Each row of a before or after table is a point. One or more steps were done to the points. Then noise was added and the rows were shuffled. The steps act on columns, c1 being the first. Write out the steps. A step turns or swaps two columns, mirrors them in a line or flattens them onto one, adds a multiple of one to another, or multiplies or shifts one. Angles are multiples of 10 degrees, from the lower column toward the higher: turns from -170 to 170, lines from 10 to 170 but not 90. Use the fewest steps. Two steps may share a column if one is a turn and the other turns, adds or multiplies; they go together, in the order done. Otherwise the lowest column goes first.
In the rows, zero is written as 128.

Before, 11 rows:
[[139  96]
 [131  74]
 [113 183]
 [120 127]
 [141 130]
 [108 216]
 [ 78 182]
 [124  55]
 [ 40 155]
 [157 149]
 [ 92 106]]
After (11 x 2):
[[ 96 152]
 [140 149]
 [119 185]
 [123 209]
 [122  53]
 [133 132]
 [128  95]
 [112 179]
 [129 127]
 [130  73]
 [115 109]]
Steps: multiply c1 by 0.4

Before, 10 rows:
[[142 109 175 118]
 [ 99  94 116 118]
 [126 132 176 202]
 [119 111 162  85]
 [135 107  85 134]
 [160  90 176 121]
 [122 126 124 139]
 [116 111 153 107]
 [ 91  94 122 140]
 [122 173 186 231]]
After (10 x 4):
[[166 140 154 161]
 [144  86 150  89]
 [107  43 150 141]
 [182  34 122  66]
 [148  84 156  59]
 [ 92  75  99 165]
 [174 240 163 182]
 [105  44 156 162]
 [177  78 139  74]
 [123 123 129 144]]
Steps: turn c1 and c3 by -60 degrees; add -1 times c1 to c4; multiply c2 by 2.5

Before (13 x 8):
[[162 188 168 110 129 168 108 118]
 [135 140 171  90  61  99 112 134]
 [118 106 114  53 169  76 100  95]
 [142 158 181 145 123 144 209 146]
 [111 163 113 114  67  81 111 128]
 [ 95  93 187 108 159  64 113 189]
 [131 210  51 132 193 189  95 153]
 [101  88  73 113  90 149 134 127]
 [166 117 121 135 198 114 136 142]
 [182  97 139  55 105 187 209 101]
 [ 77  98 110 104 188 195 187  94]
 [156 185  64 141  91 139 209 201]
 [142 128  93 162  73 137 194  77]]
After, 13 rows:
[[107  80  71 141  95 152 133 126]
 [137 137 173 145  74 111 113 135]
 [139 128  98 128  66 139 189  70]
 [ 78  90 108 114 187 191 185  99]
 [ 92  91 182 120 152  61 108 191]
 [150 184  62 125  92 134 208 208]
 [140 157 192 134 125 134 218 139]
 [188 112 128 132 115 191 212 108]
 [111 169 108 142  62  73 109 124]
 [111  99 113 111 182  76 100  97]
 [164 193 161 132 133 163 104 118]
 [167 122 121 122 199 109 130 142]
 [132 200  42 117 184 187  95 154]]
Steps: flatten c4 and c5 onto the line at 100 degrees

Before (13 x 11):
[[131 105 119  74 132 157 197 181 136 127 116]
 [ 82 187 166  93 151 148 168  89 104  98 185]
 [ 46 178 146 104 190 140 115  37  65 113 105]
 [ 73 147 112 112 145 155 127  46 108  96 192]
 [104 102 129  96  56 134 137 153 222 110  58]
 [136  94 163 133  82 135 114 174 148 130 111]
 [131  83 102  50 155  95  82 178 199  94  89]
 [121 100 133 156 148 195 179 150 141  77 108]
 [121  39 116 137 105 143 198 114 109 116 130]
 [175 191  89 148 119  37 135 133 163  89  89]
 [156 109 118 138 130 129 158 153 208 165 101]
 [ 31 152  96 118 161 118 129 128 107 114 158]
 [113  61 187 153 144  94 182 145 197  98  63]]
After, 13 rows:
[[107  56  68 164 137 115 181 116  97 105  37]
 [140 177 128 122 195  89 118 247  90 107 190]
 [188 146 139 102 162 148 125 176 157 115 153]
 [ 68 104 183 167 148 116 183 111 109  82 111]
 [ 35 200  68  91 114 202 136  98  99  95  77]
 [ 99  79 108  34 161 112  91  80 116  96  49]
 [ 88 143 161 116 152 114 122 230 178 102 171]
 [140 101 129 106  62 104 130 117  92 108  17]
 [147  89 112 150  81 107 116  81 120 129 103]
 [105 193 123 126 151  80 179 182 170 105 168]
 [141  97 158  97 138  92 197  79 123 131 109]
 [111  39 144 142 106 129 195 143 123 111 139]
 [173 116 139 128 127 147 149  90 134 170  48]]
Steps: turn c1 and c8 by -150 degrees; add 1.5 times c10 to c1; turn c3 and c6 by -120 degrees; turn c4 and c6 by 40 degrees; turn c9 and c11 by -70 degrees
